Every row gives one point. Any point is a mix of the corners, with weights that add up to 1. It lies inside the corners' shape when no weight is negative. Say inside or outside, and name the corners with a negative weight.

Corners:
(1): [-46  -6 -60]
(2): [ 22 -34  11]
(3): [ 11   4 -52]
(4): [16 -1 17]
Points:
[ -3   6 -36] -> outside (2)
[ 18 -26   7] -> inside
[ 13 -28   0] -> inside
[10 -7  5] -> inside
[-24 -16 -42] -> outside (4)
[ 16 -15   9] -> inside
[ 17 -19   5] -> inside

Corners:
(1): [ 53  27 -31 -16  16  24]
(2): [  1  27 -16 -30 -14  34]
(3): [-25 -13  55  -8  40 -32]
(4): [-18 -38  50 -26  46  24]
(5): [ 29   7 -60  25 -17  21]
(6): [ 47  53 -28  49 -29  36]
(7): [ 26   9  23  17 -19 -12]
Points:
[ 24  10 -15 -28  26  22] -> outside (6, 7)
[ 29  26 -33   3 -13  19] -> outside (4)
[ 7 -9 26 -3 11  8] -> inside
[ 11   8  12 -17  19  15] -> outside (5)
[ 2  6 38  5  1  1] -> outside (1, 5)
[ 48  40 -28  32 -33  17] -> outside (3, 4)

Corners:
(1): [ -4  12 -18  -7   4 -48  -2 -11  -2]
(2): [-16 -19 -17   0  22  15 -12  29  10]
(3): [-33  -8 -60 -34  -9   9   1   4  -9]
(4): [ -3  -2  24  24   4  21  12 -20 -35]
(5): [-22 -14   4 -25  29  15  14  15   5]
(6): [ -2 -28  27  17 -25 -24 -15   4 -13]
(7): [ 21   8  -4 -26  21  18 -30 -24 -13]
(8): [-20   7  -8  -8   2   4 -14   3  38]
(9): [  0  17  11 -17 -23  28 -22  19 -39]
(10): [ 45  -2  35  23  15  -4  40 -17 -19]
Points:
[  0  -3 -19 -11  25  -6   5  -1  10] -> outside (4, 6, 9)
[ -8  -1 -17  -8   7   8 -19 -16  -5] -> outside (5, 9, 10)
[ -9  -7  -1  -4  -6  -6 -10   2 -20] -> outside (8, 10)
[-11  -6  -4  -5  -2  -5  -7  -1 -10] -> outside (10)
[ -7  -7  -7 -12   4   2  -8   7   0] -> outside (4)

Corners:
(1): [-15  19   3  -9  -2  -2   1  15  17  -2 -16  21]
(2): [ 10  14   5   6 -27  -3  -7   8   6 -23   5  -3]
(3): [ 57 -14  -7  22 -12  -8 -12   6  39  -2  27 -13]
(4): [-20   9  16   8 -10 -25  22   6   9   1  -8  -5]
(5): [ 14  -8 -11  14 -19  21   6   4   7 -14 -17   3]
(6): [ -2 -18   1  10  37  -4  -4  -5   0 -35   0  -3]
(7): [ -7  10  -2  10 -21   8   7   9  50  -3   4 -11]
(8): [-15  13  -5 -30   7   3  19 -20  -2 -11 -16   8]
(9): [-13  15  -3   9 -19  -3 -11   5   2   4  12 -16]
(10): [-11  20   5 -18   4   6  22  14  -6  10   5  19]
(11): [-7  8 -5 -3  3 14  0 -2 -6 11 -3 60]
(12): [  5   5  30   6 -12  12  -3   1  -2   3  -3   4]
(13): [ 11 -43   6 -22 -24  -9   8   0 -14   4  -5   6]
Points:
[-15   8  -3 -13  -1   0  10  -1  -5  -5 -10  16] -> outside (3, 7, 12)
[11  4  0  8  1  0  2  4 18 -9  2  7] -> outside (9, 13)
[-26  26   0 -12   3  -2  10   4   4  -2  -4  12] -> outside (3, 5, 12, 13)
[-1  1  1 -6  0 -5  6  1  7 -8 -1 15] -> outside (5, 9, 12)
[ 0  0  3 -3 -3  0  7  1  6 -9 -4  8] -> outside (9)
[-4  1  6 -8  2 -3  5  2 -4 -3  0 13] -> outside (5, 7)
[-10   5  12 -17  -1   1   1  -1 -16  -4  -5  16] -> outside (3, 4, 5, 7)
[  1   4   2   5   1   2   1   2   9 -11   0   5] -> outside (13)

Corners:
(1): [  6   5  -6  -1 -30 -24  -4 -10  12  21 -10  20 -30   9  18   8  -8 -11]
(2): [-37  -9  40  -8  -7  32 -23  19 -11   1   9  14 -42   4  16  20 -11   9]
(3): [-18  23   0  -6  18  17   7 -25 -18  26 -19 -10  -5  -1  18  20  -1 -25]
(4): [ -2 -10  39 -22  -7 -60  -9 -32  16  -8 -21  21  10  24  40  43   2  14]
(5): [ -7  20 -30  11  19  -8  27   6 -35  17   2  10   4 -40 -11   1 -23   3]
(6): [-10 -14   6 -10 -19   4  24   5  28  -7 -17 -22  36  27   1  -4   0 -28]
(7): [-11  -4 -15  11 -12 -40  -4 -20 -13   8  23   3 -24 -16   3  23 -18  -7]
(8): [-25  -4   0 -16  16   0 -21 -17   6 -15 -19 -18  -9 -13   7   3  11  28]
(9): [  0 -24   3  51 -22  15  10   9  15  17 -17 -40  34  35  -3  24 -22   4]
(10): [  9   5 -18 -52  23 -19  12 -15  18  15   6  14 -19 -24  -3  15  11  18]
(11): [ 30  -5   6  36 -12  -7 -18  16 -12   0  -7  -6  26  -3  -8  -4   9   1]
(12): [ -9  10   2 -25  -1  -1  34 -13  -7  -5 -40  -8  19 -10 -27  13  29   3]
(13): [ 16 -33  17  40   6  -7 -13  -6  41  -1 -14 -13   8  20   1  33 -47  -3]
(14): [ 26  22   5  -5 -10 -32  -4 -38  10  10  -5   7   1   4   1  14  -6  17]
(15): [  2 -25  15   2   5 -19  -4   1 -21  31 -13  20  -8  44 -18   4   2   9]
(16): [ -6 -18   4  24 -24  -6  27   3   0  10 -25 -43   4   3   8 -10   3 -14]
(17): [  9  -3 -20 -10  -3   7  -6 -22 -28 -41 -17 -25   5 -31  -2  24   8   3]
(18): [ -7  35 -14  -6  15  28  40 -21   9  -3  -2  28 -19   1  14  13  36  23]
(19): [ -7 -15  21   6  -9  -6  -6 -23  14   4 -26   0  35   4  19 -17   3  11]
Points:
[ -7  -1  15 -13   1 -14  -9 -17  10   6  -9  14  -9   8  12  14   2   8] -> outside (5, 9, 16, 17)
[ -4   1   3   6  -3  -5   3 -10   0   3  -9  -4  -2  -4   9  15  -2   7] -> outside (6, 15)
[ -2   1   1  -7  -2  -7   1  -9   1  12  -8   5 -10   1   6  12  -1   1] -> inside
[ -8  19  -3 -22   6 -15   9 -27 -18  12  -7  17 -20 -16  12  17   3   2] -> outside (6, 8, 9, 11, 13)
[  1  13   8  -5   4  -4   6 -14   5   6 -17   8  -2  -9  10   3  11  11] -> outside (6, 7, 9, 15, 17)
[-1 -5  3  5 -4 -8  1 -7  2  5 -9 -2  4  3  5  9 -6  2] -> outside (12)
[ -7  -3  11  20 -13   4   5 -12   1   6 -12  -8   0   5  12  19 -12   4] -> outside (6, 8, 10, 11, 15)

Corners:
(1): [ 10  17 -37  13  16  -8 -14  -8   3  10  18   2  33   8 -19 -33   0  30
  32   3]
(2): [-15  13  26   8 -31  -6   8 -27 -25  24  -7 -24   8 -14  38 -23 -17  -5
 -23  26]
(3): [-10  11  -9  39  20  -6  -2   2  19  -3  52  -3  25   6 -18 -13  24  24
 -11 -30]
(4): [ 20  33 -18   5   4 -18 -22  21  15  12  39  13  18   5 -45 -25  18  28
  -3 -34]
(5): [-18  10  27 -37 -15   4  -7 -39   5  25  -3 -19 -22 -19  27   7 -11   5
   7  33]
(6): [ -9  -2   2  -9  27  14   7  -9  11  18 -29   2 -10  15  -9  14  14 -38
   9  19]
(7): [-10 -13  23 -28  36  16  -8  19  -8  -1 -18   5  26  -8 -12   4  -6  -8
 -13  -1]
(8): [ 22   2 -17   3 -18 -35  -5  14   9  21  26 -14  50  -9  -8 -28  18  20
   8 -27]
(9): [-21 -10 -14  -7  11   8  -7  -1 -29   6   2  30  -6  12  -1 -12  21 -37
  11 -12]
(10): [-16  14   4  -5 -42  10  21 -33   4  -1   9 -39 -18 -31   9 -31   0  32
 -17  11]
(11): [ 13 -33  13  -2  34  17   2  14  19 -29 -17  53  -4 -11 -12  10  17 -26
  10  -8]
(12): [  6 -10  -3  -5  60  12  -5   1  -7   2 -21   5   8 -26  -1   0  18  -2
  -8 -19]
(13): [  8   5   0 -28 -16   3  13 -53  -6  26  -9 -24   4 -11  31   2   0   8
 -32  43]
(14): [-28 -16  16  -5 -24  16  -6  -6  -1  24 -35  -6 -28 -34  45  -5  -6  32
 -14  49]
(15): [ -3 -17   0 -26  42   1   3   8   1   5  -3  16 -23 -14  13  -1 -18 -24
  -4  23]
(16): [-15  -2 -24  15 -19 -47 -19   3   6 -12   9  28  24  16  -8 -18   6  30
   5 -38]
(17): [-20  -3 -11  11  -5 -22  10  17   8  23  26  29  37  13 -16 -26  15  35
   6 -38]
(18): [  5 -23  22   9 -12   5  21 -38 -37  31 -15 -39 -28   7  44 -13  -7  26
 -20  24]
(19): [ 11 -20 -27  -4  18  26 -22   6 -12   3  -9  10 -14  10  10  15 -26 -20
  16 -26]
(20): [ -3   4  -8  18 -16 -24 -18 -15  25  28  34  16  21 -24 -44 -26  11  41
 -17 -17]
(21): [  2 -11   8   7  31  12  24  -6 -26   7  -8  14   0  -3 -26  31   6 -20
   5   0]
Points:
[-3 -4  4 -2  6  3 -2 -3 10 16 10 -1 -3 -8 -7 -5 -1 16  2  4] -> outside (2, 9, 12, 13, 16)
[ -7  -4  17  -7   6   8   8 -13  -3  16  -9  -4  -9 -14   6  -8  -2   7
  -7  17] -> outside (3, 8, 9, 13, 16, 19)
[ -1  -1  -3   2   2  -4   0 -11  -2  13   4   0   1  -3   2  -9   4   8
   0  -1] -> outside (7)
[ -9  11  -6  17 -13 -18  -5 -13  -4  14  20 -12   4 -15   3 -30   7  36
  -7  -4] -> outside (6, 7, 11, 13, 17, 19)
[ -9  -3  -1  -3  16   3  -6   4   5   2   3  17   4  -7 -10  -6   2   1
   3  -7] -> outside (8, 13, 18)

Corners:
(1): [ 26 -10 -28 -18 -19   2 -25 -16  10 -22 -13 -14  -3 -12  31  24   7  12
 -30   7]
(2): [  9   3 -34  18   4  24 -13  -6  -5 -22  -3 -24 -11 -22 -26 -34   1  -1
  15 -22]
(3): [-36  -4  46 -40  19   1  -5  46 -15  22  34  26 -11 -24   5   9 -32  21
  -5 -18]
(4): [-11 -21   6 -27  -2  21   0  16 -30  31  -4   8 -35  -6  -6  11  15 -29
 -16   7]
(5): [-10  44  45 -24  18  12 -28 -16  27   8 -25  34   9 -29  37   5   3  -9
   1 -11]
(6): [ 23 -13  13  21   7  23  -8   5  17   8  36 -26  -7  19 -13 -20   6  17
  32  -1]
(7): [ -4 -17  60 -31  14  -6   3 -22   7  24 -37  20  -3  18 -34 -41  25   3
 -23  11]
(8): [-27  19  50 -24 -26 -20 -40 -33   5 -11   0 -30 -10   0   9 -18   3 -15
  36  -1]
(9): [ 21  41 -28   9  19   2  29 -17  -3  -2 -17   5  31  -1 -13   8 -17 -31
  37  20]
(10): [-17  17  34  -6   9 -12 -23   5  -1 -13  38   3 -16   6  21  16  25  26
  10 -22]
(11): [  1  11 -31  21 -26 -17 -12   0  -4  -2 -25  21   6 -21 -20  -8   2 -22
  23  28]
(12): [ -3   3 -14 -21 -28   7  38 -15   8   4  -7  14  13 -19 -18   5 -15 -31
 -11  15]
(13): [  8  32  26 -11 -18 -41 -28 -10   9  19  47 -21  13  15  25  32   4  25
 -30  -1]
(14): [-13  10  15 -11  27  31  17   1   4  10  28  -2 -13  17 -22 -30 -24  -6
  43  28]
(15): [  5  19 -10 -13 -22 -16   6 -27   3  14  -3 -10  32 -17 -31 -23  21 -15
  26  13]
(16): [-10  -7  11  19 -22 -30 -39 -21  42  15   6  -4  52  17  -6  26 -11  15
 -43 -18]
(17): [ 14   3 -25   8   9  -1   3  21   6  12  11  21 -18  -8   3 -12  -5 -16
  -9 -25]
(18): [-14  20  -3  12 -44   1 -23 -19  19  31 -25  12  18   9   8 -23 -11  -5
  -6  -7]
(19): [  2   0 -20  19   7   5  17  37  18  14 -15   8  -3   1 -29 -41  30  25
  -5   6]
(20): [-22 -10  19  -5  10   2  27  21 -10  20  25  28   2 -20  11 -24  -1  -6
 -15 -16]
(21): [ 29   3 -39 -20 -16   1 -28  43 -11 -11  24  -2  11 -27   1 -16   5  -6
  -9  17]
Points:
[-3  4  7 -7  0  0  2 -6  6  5  4  3  1 -5 -6 -2  1 -3 -3 -1] -> outside (18, 21)
[ -7   8   8  -1  -9  -9 -12  -7   6   0   5  -5   7 -10  -2   4   4   1
   5  -5] -> outside (7, 14, 17, 18, 21)
[-10  -2   9  -9 -16  -5   7   0   8  18  11   8   3 -11  -2   2  -4  -7
  -6   7] -> outside (2, 7, 9, 10, 18, 21)
[  7   5  -3  -7  -7   8   4  -7  12  14  -7   1  14   2 -15  -8  -2  -1
  -8  10] -> outside (8, 10, 11, 17, 20)
[  8   6  -8   0  -5   5  -3  -1   5   2   3  -1  -1  -6  -5 -14   7  -5
   6   2] -> outside (3, 16)
[  0   8   1  -5  -5   1 -14   1   0   4   3  -3   3  -9  -6 -12   5   0
   7   1] -> outside (12, 17)

Corners:
(1): [  8 -10 -27 -29  -5 -25   6  -8  12  -8   7  13   9  17  -8   3   2  17
 -27   7]
(2): [ -7  29 -14   1  -5 -10   3  -3 -16   5   4   9   8  11 -13  -5  -6  -5
   7   2]
(3): [-13   2 -10 -11  -3  -9  -1 -22  -4  20  -3   4 -14  -8   4  -3  10 -10
   2   3]
(4): [ -4   5  17  11  16  18 -10  23  -5  -8 -27   5  10 -28   8   3   1  -7
   1   9]
(5): [  5   3  16  21  -1  -3   0  -6   6  -7   5 -27  15  -8  -5  10  -4  -4
   1   8]
(6): [-16  -7   8  16  -3  -8  -8   4 -13   2   6  11   7  -8   1  10   1  -8
  -4   2]
(7): [-14  -6  -2 -12  35  -3   6 -10 -10   6   5   1   2 -19   1  17   4 -12
  -4   7]
(8): [ -4  20  18  24  16  -4  10  -1   4  -1  -6  -1   8   5  11  21   9  -8
   6 -20]
(9): [ -3  36 -24 -25   5 -18  15  11 -11   5  -5   8  19   0  -9  14   6  -8
  -7  20]
(10): [-26  -3   3  39  -1  -5   3   1  -3   6   2   6   0 -16  32  -6  10  12
   4   6]
(11): [-18 -13  12   1   3 -14   1 -11 -11  -8   7  13  12  19  -5  -8   8  -6
   4   8]
(12): [ 21   2  -9 -23  -4  -2   3  -9  -5 -14   9   3   8  11  -2  11   9   6
   1  16]
(13): [-19  -8   7  -2  -1  24   6   8 -25 -16  -9  -4 -28   1 -16   5  -3  -5
   6  13]
(14): [ -2 -11  19  15  -4  11   3 -10  40   0   8   1  15  -5   1  -5   7 -15
   0   6]
(15): [-12 -23   9 -12  14  -2 -13 -17  36  -8   9  14 -13  15  14  14  11  20
  -5   8]
(16): [  0  16   7  -3 -21 -29   8  -5 -22  -2  -5   4 -60  -9 -28 -23 -40  -3
 -16   5]
(17): [ -3  -6  15  -2  -4  -8   4   6   7 -14  13   0   8   5  -3  -3   3  -5
   2 -10]
(18): [-12   1  11 -13  -8 -17   9 -10 -17  -8   5   9   6   5  -8   6 -21  -3
  -1  -4]
(19): [ 12  -4  -3 -18   1 -21   6   4  -3   1   3   1  16  11   3  17 -18  -7
   3  10]
(20): [-17 -11   9 -13   5 -18   2  -7 -10  33   7  22   4   8 -15   7   3  32
   4  15]
(21): [ -9  -6  22 -11  -6   6  -5  33 -20 -14   2  -8  16   6   6  -8 -23   0
 -44   9]
Points:
[-17  -3  14  27  -2   4  -3  -1   6  -7   1   2   7  -2  12  -4   6  -4
   1  -6] -> outside (7, 9, 12, 16, 19, 20)
[-5  4  5  2  4 -5  3  1 -3  1 -2  2  2 -2  1  8 -3  0 -4  4] -> outside (11, 17)
[-10   5  11   9   3  -1   5  10  -9  -4  -6   1   3 -11  -2   4  -5   0
  -9   2] -> outside (2, 3, 11, 12, 15, 19)
[-4  0  3 -7  5 -5  5  4  2 -3  1  6  3 -3  0  8 -1 -1 -8  6] -> outside (2, 3, 5, 11)
[-7 -4  7 -3  2 -7  0 -5  3 -1  4  4  2  3 -1  6 -1  4 -3  6] -> inside

Corners:
(1): [ -6   7  14   2   2  10 -18 -22  -7  19  10   7 -26 -30   0  37 -25  24
 -11 -22]
(2): [ 51 -17  47  29 -39   9  23  27   1 -24  18   2 -16   3 -13   9  45   0
  13 -12]
(3): [-28  16 -26  17  -7 -17  -8   8  10  -8 -20  18  -2 -13 -20  26 -49 -13
 -17 -10]
(4): [ 39  19  36 -14  25  -5   3  12 -14 -28   8  56 -18 -42   0  19   4  14
   5  20]
(5): [  0  -7  10  31  -8  41   7 -36 -17 -18  13  -8  41  15 -34  -2 -12 -12
  -6  26]
(6): [ 60 -16   2 -15 -14  -6  54  11 -41 -31  37  52 -23  10  17  -8  20 -19
  54  28]
(7): [ 19 -11 -18 -12 -23  21  -6 -26 -25  16 -19  17  26  21 -37  -8 -14  10
  -5 -18]
(8): [-38   9 -31 -46  34 -21 -32  17   6  25  28 -16  28 -38  -1  16 -53  39
 -22  22]
(9): [  9 -33 -28 -26  -5  19   0  -3 -47  41  43   5 -12  23 -33   0 -18  11
 -10 -13]
(10): [ 16 -15  12 -36  -2  11  43  32 -14  28 -32 -14 -11  59   0 -19  19 -36
  15  -2]
(11): [-14 -11 -30  21  18 -25 -18 -19   3  16 -10 -13  19 -36  -9  27 -43 -12
 -25  16]
(12): [  1 -16  -9 -25   6  -8   4  20 -41  21  -5  29   4  52   7  -9   7   2
  10  32]
(13): [ 22  25  37  33   5 -14  -1   8 -32 -43 -48  -3  19  40  -9 -20  22 -12
 -12 -14]
(14): [  6   2  23  25   8 -28  -5  16  20 -38  24  43  25 -36  -8 -25 -11  -2
  29  -6]
(15): [ 11   5 -27 -10   0 -19  11 -16  -3  12  31  12  26  25   6 -21  11 -29
   6 -10]
(16): [ 11 -20  25 -17  -1 -23   8   1 -10  13  12   5 -12  22 -23  -7  25  22
  35  19]
(17): [ 25 -11 -13  -6   3  23  16  15 -46  51  44  -8 -23  51 -11   0 -15  28
  35  47]
(18): [  2  -3 -19  36 -36  -7 -13 -39   8 -37  17 -21  -9 -19 -17 -46  35 -40
  -6  -2]
(19): [ 24  -9 -28  21  14  14 -13 -36 -11 -17  16  13 -18  -2  -5  24 -47  16
 -11   2]
(20): [  4  -1 -28  12  29  -1 -18  -1 -35 -29 -26  13  16  10 -10   8  -1  -9
  17  21]
(21): [-24   0 -35  24  31 -21  17  16  20  -3  12  10  26 -23 -15 -16 -15  23
  12  25]
Points:
[  8  -3 -15  -5   0  -7  -8 -14 -16   7   9  18   4  -1 -15  -2 -18  14
   1   0] -> outside (2, 5, 10, 20)
[ 11  -4  -9   0   0  -9   3  -1 -12   4  21  16   0  -1  -7  -3  -7   7
   7   9] -> outside (5, 10, 20)
[  6  -1  -4   0   7  -3  -2  -2 -11   2   5   9   8   0 -11   5 -14   5
   3   3] -> outside (12, 18)
[  9  -9  -7   0   0   1   3  -3 -14   4  14  10   0   5 -11   2  -8   3
   7  10] -> outside (13)
[ 14  -2   2   4   5  -5  10   2 -15  -2  -1  17   7  17  -6  -1  -1  -2
  11  10] -> outside (8, 9, 18)
[ 17   4   9  -1   5 -16   8   9   0 -10 -12  10  -2  -7  -3  14  -1   0
   4  -3] -> outside (5, 9, 12, 14, 17, 18)
[ 14  -3  -4  -4   2  -2   4   5 -18   2  10  12  -3  10  -9  -2  -3   5
   8   4] -> outside (5, 11)
[  9 -12  -9 -11   2  -5   5   4 -13  17  16   8  -1  -1  -6  -2   2   3
  11   9] -> outside (3, 5, 13, 19)
[  4  -3  -9   2   7  -4  -3  -4 -16   0   2  10   5   6  -9   0 -12   1
   2   9] -> outside (2)
